Each row is a point. The ring and each string are closed loops that go straight from each point to the next, and from the last back to the first. Before rounding, they use only three directions, however many columns there are. How many times does the string pass through the ring? Passing back the other way cancels.

Ring (7 x 3):
[[ 23   8 -10]
 [ 14  39 -25]
 [-18  45 -33]
 [-39  15 -29]
 [-40 -24 -20]
 [-12 -46  -3]
 [ 14 -23   0]]
String (21 x 3):
[[ 13 -10 -27]
 [ 41  -5 -13]
 [ 29  16   8]
 [ 29  34  10]
 [ 38  45 -24]
 [ 22  29 -49]
 [  4  18 -32]
 [ -5  21  -9]
 [  5  60  -7]
 [ 21  74 -37]
 [ 16  39 -46]
 [  9  14 -45]
 [ 27  35 -38]
 [ 39  44  -3]
 [ 15  18   5]
 [  5   3 -12]
 [ 10  -6 -25]
 [  0  -2  -2]
 [ 21 -16  17]
 [  5  -6  18]
 [ -4  -1  -7]]
Times through: 0

Ring (9 x 4):
[[ 30  19 -18  17]
 [ 39  36 -13  -2]
 [ 32  47 -10 -21]
 [ 12  44  -8 -32]
 [ -7  24  -3 -35]
 [-16  -4   1 -28]
 [-16 -20  -2  -9]
 [-10 -18 -12  15]
 [  4  -5 -18  26]]
String (25 x 4):
[[-34 -22 -21  30]
 [-29  -2 -24  25]
 [-10  -1 -14   6]
 [-24   2 -20  14]
 [-34 -10 -17  11]
 [-27 -31   2 -15]
 [ -3 -33  18 -42]
 [ 14 -16  16 -44]
 [  3 -10  16 -52]
 [-26  15   0 -46]
 [-34  37 -16 -27]
 [-11  31  -1 -49]
 [ 18  15  16 -64]
 [ 26   5  13 -48]
 [  6  17  -5 -22]
 [-32  41 -26  -5]
 [-39  34 -18 -23]
 [-17   0  11 -55]
 [-34  -4   1 -36]
 [-34 -10  -3 -21]
 [-12 -37  14 -34]
 [ 11 -31  15 -31]
 [ 13  -3   1 -17]
 [-20  10 -22  14]
 [-38  -5 -28  31]]
Times through: 2
String (21 x 4):
[[ 11  25 -11 -12]
 [-14  61 -30  -2]
 [-12  62 -19 -29]
 [ 16  20  14 -65]
 [ 26  -2  15 -45]
 [ -2  16 -11  -9]
 [  8 -12  13 -41]
 [  7 -23  15 -39]
 [  1   8  -9  -7]
 [-38  -1 -25  21]
 [-45 -27 -25  37]
 [  0 -42  -3  15]
 [ 22 -21   2  -3]
 [ -3  13 -22  18]
 [-13  26 -39  46]
 [ 25  22 -32  46]
 [ 28  39 -33  37]
 [ 65  40 -14   7]
 [ 30  54 -26  10]
 [ 60  46  -3 -27]
 [ 46  26   5 -36]]
Times through: 3

Ring (10 x 6):
[[-14 -14 -20 -56  36 -35]
 [  8 -16   7 -44  22 -28]
 [ 32 -13  35  -5 -10  -6]
 [ 23  -3  32  21 -21  10]
 [  4   7  17  34 -21  18]
 [-20  14 -12  40 -18  22]
 [-18  11 -21  37 -18  18]
 [ -7  -1 -28  13 -11   3]
 [ -9  -8 -31 -14   6 -13]
 [-16 -11 -32 -42  27 -28]]
String (26 x 6):
[[-26   2 -37  -3   7  -5]
 [-21   3 -26   4   2   0]
 [-32  14 -39  34 -12  17]
 [-22  17 -28  57 -29  29]
 [  1   6  -7  43 -29  20]
 [ -6   0  -8   7  -4   1]
 [-28  12 -22  22  -4  11]
 [-30  12 -25  21  -3  11]
 [ -8   2 -12  12  -7   4]
 [  4   1 -12  34 -26  14]
 [  5   0 -28  42 -34  17]
 [-15  -2 -41   7  -5  -1]
 [-33  -1 -47 -23  22 -16]
 [-24 -11 -46 -44  30 -29]
 [-15 -18 -38 -63  38 -41]
 [ 10 -13  -3 -18   3 -15]
 [-16  -4 -15 -22  17 -14]
 [-35  -8 -29 -68  53 -39]
 [-20 -19 -19 -92  61 -53]
 [  4 -22  -4 -67  36 -41]
 [ 19 -15   6 -18   0 -15]
 [-19  -4 -18 -29  23 -18]
 [-40  -9 -42 -72  56 -43]
 [-25 -16 -44 -68  45 -42]
 [ -3 -16 -33 -35  15 -26]
 [-13 -10 -48 -18   8 -17]]
Times through: 2
String (25 x 6):
[[-21  -6 -20 -37  28 -23]
 [-31 -16 -29 -91  65 -53]
 [ -6 -19 -14 -68  40 -42]
 [  7 -17  -6 -38  17 -26]
 [ -9  -8 -14 -26  16 -18]
 [-41  -4 -43 -54  46 -32]
 [-29 -12 -53 -55  38 -36]
 [  7 -14 -26 -10  -4 -12]
 [  9  -8 -21  13 -18   0]
 [ -7   3 -34  36 -25  14]
 [-36  15 -40  32  -9  16]
 [-23   8 -21  14  -2   6]
 [  2   2  -3  26 -19  11]
 [ -5  12  -6  56 -34  29]
 [-46  27 -30  54 -15  31]
 [-29  12 -21  21  -3  11]
 [-11   4 -12  17  -8   7]
 [  2   1  -8  28 -21  12]
 [-24   6 -27   7   2   2]
 [-26   4 -43   9  -1   1]
 [-17  -5 -47  -9   5 -11]
 [-28   0 -31 -22  21 -15]
 [  0  -9 -12 -16   6 -13]
 [  9 -17  -9 -31  11 -23]
 [  5  -8  -3  -9   0  -9]]
Times through: 0
